Each row of a before or after table is a point. The points were changed in one or more steps. Then noise was added and the rows were shuffled. The steps act on columns, c1 being the first. What was done? A step turns or swaps two columns, mirrors them in a line or flattens them onto one, adds a multiple of one to another, or multiplies or shifts one. Angles are multiples of 10 degrees, from the lower column toward the higher: turns from -170 to 170, lines from 10 to 170 but not 90. Use the fewest steps. Two steps may share a column if one is a turn and the other turns, adds or multiplies; they go together, in the order done. Otherwise the lowest column goes first.
In the rows, 128 means zero.

Before (9 x 3)
[[116 133 136]
 [ 61 180  96]
 [131  89 122]
 [106  78 104]
 [ 97 147 178]
 [201 151 179]
 [106 178 135]
 [149 134 102]
 [ 76 139  77]]
After (9 x 3)
[[ 58 222  89]
 [ 71 214  78]
 [ 98  74 176]
 [111 165 134]
 [119 119 139]
 [107 113 109]
 [200  80 177]
 [151 175 104]
 [126 101 126]]
Steps: add -1.5 times c3 to c2

Before (11 x 6)
[[137 127  55 188 139 114]
 [124 187  84 181 158  75]
 [152  84  54 196  44 180]
 [146 109 201 118 111  87]
 [169 223  69 203 106 115]
 [106 102 157 121 147 141]
 [ 96 100 156  73 104 116]
 [ 40 128 133 121  94  94]
 [ 89 153 200 119 116  90]
 [103 131 141 119 112 158]
 [117 173  89 236 145 113]]
After (11 x 6)
[[118 121 164 137 131 149]
 [113 116 161  71 154 138]
 [145 156  43 158  94  65]
 [128 147  68 186 155  78]
 [125 146  76 212  93  62]
 [139 146  76 107  18  80]
 [ 91 127 130  99 143  92]
 [114 105 184 114 156 105]
 [118 124 140 111 103 144]
 [136 100 200 107 156  98]
 [131 153  65 173 114  87]]
Steps: multiply c1 by 0.4; flatten c2 and c3 onto the line at 110 degrees; turn c4 and c5 by -50 degrees; turn c5 and c6 by 50 degrees

Before (12 x 8)
[[117 105  99 126 115 117 108 119]
 [151 153 182 112 153 138 175  82]
 [122 148 174 115 138  66 155 150]
 [102   7  86 177 155 140 135 102]
 [ 80 145 109 181  74 142 129 131]
 [155 143 114 147 146  85 177  70]
 [127 150  86  86 144 152 176 106]
 [111 139  90 117  96  46 147  92]
 [125 119 161 188  93 150 158 101]
 [138  78 143  89 148 150  88  71]
 [156  75  89 127 140 143  92 161]
 [146 124 114  94  68 132 171 239]]
After (12 x 8)
[[128 140  86  85 145 151 178  99]
 [124  96 175 113 137  64 155 117]
 [124 121 161 191  92 151 158 131]
 [158  35 113 146 145  85 177  93]
 [ 77 149 108 181  74 141 131 113]
 [146 237 113  95  68 132 170 169]
 [139  84 141  88 149 150  88 157]
 [110  16  90 117  95  47 144 107]
 [103  75  84 180 157 141 134 233]
 [115 100  99 127 114 118 107 147]
 [152 105 183 113 153 139 175  86]
 [157 156  89 127 139 141  93 190]]
Steps: turn c2 and c8 by -70 degrees; add 1 times c6 to c2

Before (8 x 11)
[[ 96 145  87 175  96  91 142 158  71 121 176]
 [150 117 153 104 137 104 132 149  99  85 145]
 [158 110  97 155 142 157 184 151 135  78 175]
 [167 101 139 126 120  66 188  74 123 145 171]
 [ 13 159 141  60  50 158  56 108 152 139 166]
 [ 71  57  87  98 164 134 130 244  30 111 168]
 [ 85 121 107 130 179 176 129 104 117 153 102]
 [138 122 167 146  79 166 173 161 112  93  87]]
After (8 x 11)
[[170 102 139 137 117  66 198  74 123 127 171]
 [ 70  53  88  89 162 134 143 243  31 137 169]
 [ 96 167  88 132  97  93 157 160  74 139 176]
 [ 84 122 107 131 179 177 120 106 120 176 102]
 [159 127 100 166 142 157 197 154 137  67 175]
 [ 15 123 145  68  52 157  65 105 153 199 167]
 [147 106 155 101 137 106 136 148  98  72 144]
 [136 132 165 143  79 168 161 162 113  87  85]]
Steps: add -0.5 times c1 to c10; turn c2 and c4 by -30 degrees; add 0.5 times c9 to c4; add 0.3 times c11 to c7
